Rows are points. A path goes straight from each point to the next, and from the last back to the first. The post is the endless flat space through its rows: a point in 2 columns, a line in 3, a plane in 4, and so on, so that a path can go around it. Count how often the path circles the post. Going back the other way cancels.

Post (2 x 3):
[[-1.05 -0.37 -0.09]
 [ 0.81  1.84  0.83]]
Path:
[[-2.12 -0.84 -1.74]
 [ 2.90  2.35 -0.11]
 [ 1.35  1.20  1.25]
 [-0.93 -0.12  1.22]
 [-1.24  0.91  0.70]
 [-1.62  0.43  0.07]
 [ 0.68  2.65  3.22]
 [ 2.62  2.13  3.00]
 [ 4.55  1.48  1.93]
 [-0.65 -0.69  1.81]
 [-1.40  1.78  1.44]
 [-2.69 -1.18 -1.96]
 [-1.15  0.57 -0.55]
 [-0.74  1.05  1.26]
 [-1.40  1.29  1.73]
 [-0.68  1.42  0.29]
 [-0.86 -0.40 -1.85]
 [ 1.28  1.14  0.44]
 [-0.10 -0.29  0.74]
 [-2.72 -0.84  1.82]
 [ 3.16  2.48  3.76]
 [ 1.56  0.67  0.70]
 [ 1.55  1.40 -1.42]]
Times around: 1

Post (8 x 9):
[[-1.36  0.04 -1.13  2.22  1.60  1.89  0.78 -1.27 -0.16]
 [-0.57  0.05  1.29  0.14 -1.33  2.44  0.26 -0.10 -0.23]
 [ 1.20 -0.01 -1.71  1.86 -0.47 -1.41 -0.77  0.59  1.52]
 [ 0.27 -0.92 -1.48  0.10  1.39 -0.57  0.77  1.78  0.85]
 [-2.66  0.77  0.01  2.20 -2.41 -1.85  0.95  3.49 -1.68]
 [-0.10 -2.11 -1.23 -2.35 -0.55  0.05  0.19 -1.63  2.61]
 [ 0.15  0.81 -1.96 -3.88 -0.60 -0.18  0.88 -0.53  0.29]
 [-0.22  0.50  0.43 -1.77  1.71  0.69  0.76 -1.80  0.91]]
Path (29 x 9):
[[ 0.25 -0.97  0.48 -0.67  0.01  2.06 -0.07  0.07 -0.95]
 [ 1.85 -2.04  1.02 -1.76 -0.32  1.37 -1.20  0.72  2.55]
 [-0.62 -1.46  1.05 -0.20 -1.38  1.95 -0.56 -0.78  3.82]
 [ 0.25  0.24  1.17  0.86 -5.09 -0.11  0.08  0.35  1.39]
 [-0.57  0.94  2.01 -1.63 -1.19 -0.97 -0.37 -0.70  2.86]
 [-0.41  0.30 -4.45 -0.50 -1.00  1.05 -0.33 -0.64 -0.16]
 [ 0.59 -1.97 -0.56 -1.50 -4.15  0.33 -1.66 -0.74  2.36]
 [-0.56  0.05  0.82 -2.18  0.98 -0.81 -0.35  1.97  1.35]
 [ 0.56  1.27 -0.56 -0.84 -2.83  0.57 -0.40  0.60  1.48]
 [-0.56 -0.74  1.22  3.06  1.64  2.17  1.55 -0.13 -0.26]
 [ 0.59 -0.78 -1.66  1.07 -0.12  0.86  1.06 -1.98 -1.11]
 [-0.01  0.81  0.32 -1.90 -2.90 -2.48 -1.97 -1.55  0.44]
 [-0.83 -0.24 -0.89 -2.58  0.36 -0.45 -1.83 -3.14  3.84]
 [-1.73  1.91 -1.66 -1.38 -0.09 -1.46 -0.87  1.36  1.53]
 [-2.75 -2.06  2.09 -2.76 -0.69  0.10 -0.41 -3.16  2.61]
 [ 1.15 -1.54 -2.58  2.14  3.82  1.36  0.59 -0.23 -0.11]
 [ 1.17 -0.29  0.47  2.52 -1.38  2.09  1.71  0.24 -1.00]
 [-3.09  0.42 -1.92  0.74  0.74 -0.13  1.91 -4.07 -0.99]
 [-0.87 -1.02 -3.03 -0.97 -3.77 -0.41  0.05  4.10 -1.37]
 [-3.40 -2.88 -0.59  0.61 -1.60 -0.61 -0.80 -1.60  0.33]
 [-2.76  0.78 -3.53 -2.27  2.28  1.29  0.19  0.93 -0.25]
 [-1.27  1.60 -1.79 -1.16 -1.50  0.45  0.28 -0.05  0.79]
 [ 0.34  1.18  0.68 -0.73 -3.49  0.15  1.31 -1.00  0.51]
 [-4.84 -3.16 -2.38  2.75  5.16  2.25  4.09 -2.23 -0.89]
 [-0.78  1.01  0.51 -0.60 -0.60 -0.04  0.29 -1.05 -0.91]
 [ 2.83 -1.55  0.74 -1.09  1.63 -1.76  0.53 -0.29  1.00]
 [-0.69  2.76  3.33  0.46 -0.50 -0.77  2.77 -0.40 -3.00]
 [-1.71 -1.38  0.59 -0.21 -1.15 -0.25  1.03 -0.34  1.48]
 [-1.90 -0.28 -1.95 -0.02  1.53 -1.23  2.92 -2.70 -1.29]]
Times around: 2

Post:
[[-1.00 -0.66  2.46 -0.70  2.62  1.47 -0.05 -0.09  1.71  1.09  0.37  1.09
   0.21 -2.41  0.31 -0.57 -0.68 -0.38]
 [-0.31 -0.77  1.24  0.42  1.31 -1.70 -0.41  0.66 -0.74 -0.36  0.44  1.72
   0.59 -1.98 -1.18 -1.10  0.81  1.45]
 [-1.15 -0.15 -0.59 -0.40  1.96  0.72 -0.21 -1.54 -1.20 -1.53 -1.33 -2.37
  -0.10  0.37  1.96  0.86 -0.17  0.31]
 [ 1.31  1.79 -2.76  0.60  0.25  0.16  0.88 -2.24 -1.04  0.98  1.83  0.32
   2.28 -1.12  1.46  1.42  1.16  1.11]
 [-0.79  0.30  0.99  2.26  0.47  0.87 -0.21 -1.32  1.04  1.08 -1.48  1.33
   1.31 -3.44 -0.09 -0.23 -0.15  0.52]
 [ 0.29  1.29 -2.78  2.46  0.63  0.46 -0.61  0.56 -0.18 -2.27  0.07  0.31
  -0.06 -3.67  3.99  2.20 -0.65  0.72]
 [ 1.21 -1.67 -1.78 -1.07 -1.37 -0.41 -0.61  0.87  0.27  0.32 -1.15 -2.12
   0.38 -0.58  2.25 -2.24 -0.95 -2.00]
 [-0.03 -0.12 -1.70 -1.93  1.21 -0.49 -2.01 -0.98 -1.67 -0.24  0.34 -2.71
  -1.87  0.91 -0.28  0.77 -0.92 -0.60]
 [ 1.12  0.89  1.72  0.10  1.57  1.91  0.30  0.30 -2.26 -1.60  0.09 -1.27
  -1.81  0.20  0.90  0.04 -0.74  1.45]
 [-0.09  1.47  4.43 -1.98  0.58 -1.71 -0.30 -0.06  1.43 -0.64 -0.66  1.05
   0.51 -1.31 -1.40  0.05 -0.42  0.13]
 [ 0.95 -0.42  3.63  1.57  2.21  0.86  1.82 -1.01 -1.61  0.43 -0.78  0.38
  -0.09  1.50 -0.47  1.17 -0.72 -0.83]
 [ 0.72 -2.66  1.88 -2.00  0.66 -2.06 -1.17 -0.79  1.80  0.69 -1.14  0.08
  -1.52  2.54 -2.16  0.05 -1.56  0.81]
 [-0.29 -0.26  0.73 -4.50 -1.66  0.19 -3.71  0.68  0.15 -1.94 -2.76 -0.81
  -3.80  0.80  1.88 -0.25  0.45 -4.18]
 [ 2.99  0.47 -2.02  1.52  3.86 -0.37  1.43  0.10 -1.74 -1.62 -1.06  1.52
   0.95 -1.07 -2.30  0.25 -0.35  2.39]
 [ 2.80 -0.22 -0.07 -0.77 -0.55 -1.05 -1.08  1.15  0.61  0.49 -0.78 -2.16
   1.82 -1.56  0.60 -0.01  1.02  0.20]
 [-1.24 -0.61 -2.82  1.54  0.62  0.87 -1.13  1.53 -1.57  0.24 -1.56  0.08
  -0.94  0.63  1.99  0.90 -2.03  0.51]
 [ 0.16  1.49  0.62  1.22  4.06  1.77  3.52  0.82 -2.16 -3.17  1.63 -0.28
  -3.71  2.47 -2.77  1.64  0.81  1.99]]
Path:
[[-0.71 -3.40  1.31  2.00  2.06 -0.50 -1.28  1.50 -0.69 -0.69 -1.64  0.39
  -3.82  0.64  0.70  0.80 -2.55  1.48]
 [ 0.91  0.10  1.76  2.49  2.23  0.43  3.04 -1.06 -0.85 -0.09  1.93  2.23
   0.80 -1.96 -2.24  0.18  1.76  0.88]
 [ 3.54 -0.33  2.56 -2.15 -0.22 -0.48  0.85  2.01  1.24 -2.43 -1.22 -2.15
   0.06  0.02 -2.00 -1.86 -0.03 -1.46]
 [ 2.55 -0.23  0.62 -1.86 -0.73  0.40 -0.64 -1.06  0.29 -0.14 -0.95 -2.88
   1.09 -2.52 -0.94 -2.10  0.47  1.92]
 [ 1.74 -0.02  0.02 -1.15 -0.05 -0.42 -0.38  0.28  0.40  1.16  0.68 -3.03
   0.86 -2.79  0.69 -0.16 -1.46  0.42]
 [ 2.44 -2.19  3.88 -4.38  3.07 -1.79  0.38 -2.92  0.90 -1.53 -1.74 -0.32
   2.55  0.32 -2.11 -1.27  0.54  0.13]
 [-0.01 -1.52  1.60 -2.05  0.48 -0.36  0.41  3.80  2.68 -2.17  1.42  0.54
  -2.05  0.86 -0.35 -1.21  0.59 -3.27]
 [-0.33 -0.46  3.14  0.10  1.23  0.69 -0.53 -0.18  0.02  0.02 -0.41 -0.63
  -1.85  0.72  3.01 -1.17 -2.84 -0.63]
 [ 0.20  0.53  1.99 -2.45  0.53  0.26 -0.10  2.42 -2.38  2.04  3.88 -2.77
  -2.40  0.63 -0.23 -1.75 -1.98  0.17]
 [-0.83 -2.79 -0.44 -1.45  0.41 -3.01 -2.51  1.65  0.16 -0.99 -0.89  1.89
  -1.37 -2.06 -1.95  0.11  2.06  1.56]
 [ 1.50 -1.61  1.85  1.28  1.45  1.21  0.10 -1.15  0.82  0.31  0.52 -0.13
  -0.72 -0.72 -0.43  1.13 -1.00  0.73]
 [-0.75 -1.49 -0.62  1.48 -1.71 -0.02 -0.94 -1.36 -1.19 -0.01 -3.94 -0.90
   0.50  1.00  0.69 -1.66 -0.40 -1.41]
 [ 0.54  1.79  3.00 -1.32 -0.93  1.50 -1.27  0.19  1.81 -0.02 -1.93  0.22
  -1.06 -1.21  1.90 -1.36 -2.32 -0.65]
 [ 1.96 -0.43  4.16 -0.63  1.73  1.56  3.59 -3.46  1.44  2.32  0.76  1.34
   1.25  0.04  2.53 -3.07 -1.85 -0.03]
 [-0.85  0.62  1.37 -0.19  0.11 -2.26 -1.47  0.62 -0.18  2.14  2.18 -1.79
  -1.51 -0.36 -1.71  0.21  1.14  1.93]
 [ 1.58 -0.99 -1.92  0.43  0.58  1.15  0.93 -2.44 -1.38  1.41 -2.14 -2.38
   0.19  0.05 -0.42  0.05 -1.47  0.86]
 [-0.52 -0.56  0.54 -2.30  1.88 -0.48  0.15 -0.87 -1.23 -2.19 -2.53 -1.30
  -1.41  1.55 -1.80  0.28 -0.37 -1.51]
 [ 0.81 -1.71  2.14  1.14  2.28  0.25  0.67  2.16  1.41 -1.22 -0.06 -2.44
  -1.06  0.70 -0.64 -0.22 -2.48  3.47]
 [ 0.71  2.51 -0.04 -0.30  1.01  1.07 -0.19  0.51  0.01  0.76  3.89 -1.12
  -2.64  1.26  0.51  1.04  0.18 -0.22]
 [ 1.27  0.79  0.51 -1.61  3.77 -0.43  1.71 -1.68 -1.75  1.31  0.62 -1.02
  -0.31  2.60 -1.78  0.74  0.19 -1.77]
 [ 1.19  1.11 -2.07 -0.05 -0.06  1.82  0.25 -1.48  1.81  0.28  1.23  0.80
  -0.20 -0.48  2.52 -1.57  0.53 -0.23]
 [-0.10 -0.92 -1.74  3.43  1.39  1.60  1.80  2.01  0.31  1.24 -0.42  2.17
  -2.36  0.91  3.03  0.01 -2.55  0.14]
 [-1.91 -0.92 -1.40  1.19  1.95 -1.19 -0.49  3.53  0.10 -3.18  0.49 -2.38
  -4.07 -0.62 -3.19  0.07  1.59  5.35]
 [ 2.91 -3.31  3.72  0.00  2.40  3.44  1.64 -0.11  1.01 -2.99 -4.21 -0.50
  -0.37 -0.96  2.03 -0.05 -1.40 -0.77]
 [-0.10  1.49 -1.22 -2.02  0.01  1.97  1.61  2.91  0.61 -3.47  2.90 -4.52
  -3.89  0.88  0.29  0.12 -1.66 -2.93]
 [ 2.66 -0.57 -1.88  2.31  0.45  1.48  3.31  0.97  2.64 -2.39 -0.09 -0.76
  -1.34  0.71  2.61  1.02  0.03 -4.19]
 [ 3.01  2.12  2.36 -1.71  3.36 -0.26  2.32  0.20  1.43 -1.35  0.23  1.60
   0.73  0.76 -1.27  0.38 -0.41  2.41]
 [ 3.66  0.95 -0.17  2.39  3.96 -0.82  3.18  1.17  0.92 -3.39 -2.06  0.23
   0.47  1.31 -0.76  3.79  0.38  3.23]]
Times around: 4

Post:
[[ 0.71  0.67 -1.10 -4.08  2.36  2.55  2.66  0.52 -0.28  1.53  3.07 -1.87
  -0.73 -1.03  0.39 -0.11  0.84 -0.60]
 [-0.36  0.17 -1.42  2.15 -1.76  1.58 -5.40  0.15  0.00  0.69 -1.34  0.39
   1.38  2.06 -1.39  0.73 -3.61 -0.14]
 [-1.83 -1.34 -1.28  1.14  0.34 -0.13 -3.30  1.43  0.15 -0.37 -0.02  1.15
   1.53  3.02 -0.11  0.76 -1.13  0.75]
 [ 0.33 -0.65 -2.10 -0.89 -1.12 -0.96 -2.07  0.30 -1.93 -0.76 -2.63  1.21
  -2.16  1.17  0.43 -0.97 -0.85  2.41]
 [-0.20 -1.12 -1.95 -1.52 -1.89 -0.96 -0.67 -0.78 -0.79 -0.49  0.64  2.56
  -1.29  3.45 -0.14  0.07  0.39 -0.27]
 [-1.65  0.50  1.98 -1.43 -0.50  0.98  0.76 -0.07 -1.15  1.08  0.11  1.42
  -0.14 -0.10  1.68  0.12 -2.23  0.49]
 [ 0.57  0.69  1.50 -0.86  1.40  1.40  2.16 -0.94  0.98 -1.13  1.44 -0.78
  -0.18  0.08  0.85 -1.47 -0.03 -0.32]
 [ 0.38  0.70 -1.32 -1.06  1.85 -0.58  2.60 -0.79 -0.59  1.18  1.07 -0.19
   1.33 -2.75  0.16  0.17 -0.30 -2.19]
 [ 1.47 -0.69  0.32 -2.53  0.64  0.85  5.19  0.56  0.78 -0.06  1.34  0.28
   1.46 -3.12 -0.71  0.81  0.43 -0.57]
 [-0.51 -1.31  0.90 -0.39 -1.39  1.14 -1.38 -0.71 -1.34  0.29 -0.83 -0.29
   0.68 -1.17  1.77 -0.25  0.56  0.30]
 [ 1.52  2.20 -0.58 -0.31  0.11  2.23  2.85  0.97 -1.63  0.24  1.07 -0.43
   0.80  0.16  0.93  2.23  1.21 -1.09]
 [ 0.27 -0.59  1.97 -1.89  2.05  2.31  0.97 -0.83 -1.38  2.03 -0.73  0.79
   0.79 -0.79 -0.96  0.44  1.03 -2.14]
 [-0.93  1.10  1.36  1.32 -1.89 -0.35 -3.82  0.24 -0.90  0.27  0.54  0.29
  -0.67 -0.29 -2.13  0.63 -1.23  1.19]
 [-2.54  0.62  0.08  1.30 -1.55  0.00 -1.88 -1.36  1.47  0.92 -1.46  1.14
  -0.22 -0.43  0.53  0.89 -1.18  2.10]
 [ 0.89 -3.25 -2.07 -1.89  0.03 -0.80  0.38  0.81 -0.73 -0.64 -0.46 -0.14
  -3.63  0.79 -0.17  0.69  0.33 -1.64]
 [ 2.61  1.81 -0.39 -5.04  1.31 -0.14  2.80 -0.50  0.45  0.39  0.21  0.04
   1.45 -1.63  1.59  1.62  0.83 -2.26]
 [-0.81 -0.15  0.48 -0.31 -2.03 -1.01 -0.43  0.65 -0.17  2.66 -1.22 -0.77
  -0.06  2.00 -0.60 -1.13 -1.12 -0.31]]
Path:
[[ 3.87  1.99 -1.35 -0.21  1.23  0.69 -2.43  1.53 -0.89 -0.36 -1.88 -1.22
   2.71  3.83  0.80  2.70 -1.47 -2.25]
 [ 0.67 -3.53 -2.31 -0.39 -0.03 -0.63 -0.56  0.56  2.11 -1.16 -1.07 -3.02
   0.09  0.79 -0.29  1.77 -1.22 -0.55]
 [ 2.50  1.66 -0.06  0.81 -3.40  1.46 -1.37  0.85 -2.89 -0.59 -5.75  0.25
  -0.25 -0.90 -1.20  1.78 -1.68 -1.96]
 [ 2.43  0.82  3.75 -2.83  0.76  1.47 -0.99  1.35  0.08  0.81  0.49 -2.24
   0.96  0.16 -2.26 -3.23 -1.88 -1.30]
 [ 2.52  0.28  0.85 -2.80  0.97  1.05  0.17  0.64 -2.52  2.51 -1.68  0.98
   0.53 -1.91 -1.01 -1.37 -0.29 -2.64]
 [ 0.88 -1.42 -0.74  0.18 -2.77 -1.68 -2.01  0.06 -3.09 -2.57 -1.74  2.34
  -1.98  1.57 -1.40 -0.71  2.28  0.65]
 [-0.88  1.10 -0.12 -1.93  0.46  2.10  0.75  0.36 -2.08 -1.47  1.10  1.72
  -1.05  3.02  1.99  1.41 -0.04  0.66]
 [-0.86 -0.63  0.65 -3.61  1.56  1.89  1.68 -0.28 -1.38  2.03  0.09 -1.13
  -0.52 -1.27 -0.43  0.31 -2.32  1.10]
 [ 0.49  1.32 -2.39 -3.25  1.36  1.14  0.09 -0.54  0.27  0.24 -0.65 -3.48
   2.51 -2.86  2.16  1.05  0.38 -0.62]
 [-3.03  1.43  0.18 -1.89 -1.37 -3.32 -2.59 -0.41  3.78 -0.14 -0.28  0.91
  -3.80 -3.02 -0.40 -0.35 -3.13  1.29]
 [-0.68  1.87 -1.85 -2.27  2.10  0.24 -0.37  0.49  1.69  0.48  1.98  0.77
   0.44 -0.65  0.90  1.85 -0.90  0.39]
 [ 3.40  1.64 -1.63 -2.31 -0.38  0.59  1.71 -1.12 -2.57  0.52  0.51  1.34
   0.96 -2.76 -0.56  2.02  0.12 -1.53]
 [-0.90  1.35  1.48  0.36  2.42  2.15  3.28 -1.11  0.65  2.73  2.86 -0.30
   2.86  1.66 -1.62 -0.15 -1.22 -3.09]
 [-1.31 -0.07  1.86 -0.38 -1.22  2.89 -1.59 -0.74 -1.56 -0.60 -3.67  1.85
   0.82  1.95  0.95  1.15 -1.62  1.08]
 [ 0.83  1.20  1.88  2.48 -2.93  0.80  1.48 -2.02 -3.32 -0.71  1.79  1.17
  -0.78 -1.01 -2.47 -1.78 -0.13  1.52]
 [ 2.59 -1.83 -2.09 -3.10  2.41  1.18 -1.72 -0.69 -2.33 -1.93  1.19 -1.28
  -0.70  0.88  1.73 -0.20  1.85  1.39]
 [-0.28 -0.76 -1.48  0.92 -1.58  1.15 -1.06  1.61 -3.00  1.67 -4.21 -1.88
  -1.12  1.58  1.23  2.49  1.38  0.35]
 [-4.00  1.99 -1.94 -1.09 -0.83  0.09  1.15  0.15  1.36  0.48  1.42 -2.43
  -3.47 -1.80  2.27 -0.59 -0.01  2.59]
 [-3.82 -1.50 -3.21 -1.02  1.64  2.19 -0.02 -0.54 -1.96  2.44  3.05  1.93
  -1.92  1.88  0.92  0.90  2.32 -0.73]
 [-2.55  0.88 -0.57 -0.15  0.10  1.08  1.65  0.20  0.73  1.74  0.03 -1.27
   4.67 -0.26  2.27 -2.28 -1.77 -1.03]
 [-2.01 -0.31  1.37  1.45  0.71  2.10  2.18 -0.22 -1.44  0.35  0.17  0.17
   0.01 -1.80 -2.92  0.70 -0.92  1.37]
 [ 2.14  3.13 -0.60 -0.15 -1.94 -1.92 -2.28 -0.37 -0.32 -1.31  0.67 -0.30
  -0.47  1.89  0.48  3.56  0.22 -1.93]
 [ 0.32 -0.23 -0.26 -4.03 -0.42 -1.00 -0.10 -1.59 -0.15 -0.19  3.17  0.79
   0.83 -0.68  0.06  2.06  0.95 -0.57]
 [-1.26  2.94 -1.60 -2.01  0.55  1.10  0.61 -1.14  0.35  2.17 -1.09 -0.93
   2.54 -0.54 -0.15 -0.10 -2.31 -0.50]
 [ 2.24 -1.14 -1.10 -0.17 -2.59  1.91 -1.22  0.91 -3.87 -1.13 -0.76 -0.55
  -3.31  4.35 -1.49  2.89  2.88  0.42]
 [ 1.20 -3.00 -0.63 -0.65  4.18  1.92 -1.42  0.26 -1.93 -0.13 -0.64  1.68
  -0.44 -2.09 -1.43 -0.22 -1.48 -0.16]
 [ 0.24 -0.27  2.12  0.15 -1.68  0.40 -1.14  0.57  0.61 -1.75  2.04  2.20
  -1.34  6.94  0.80 -0.71 -0.38 -1.45]
 [-0.06  2.14  0.26  2.19 -1.39  1.03  0.14  1.72  1.93 -1.67  1.49  0.55
  -0.37  2.04  3.80  1.13 -0.33  2.19]]
Times around: 1
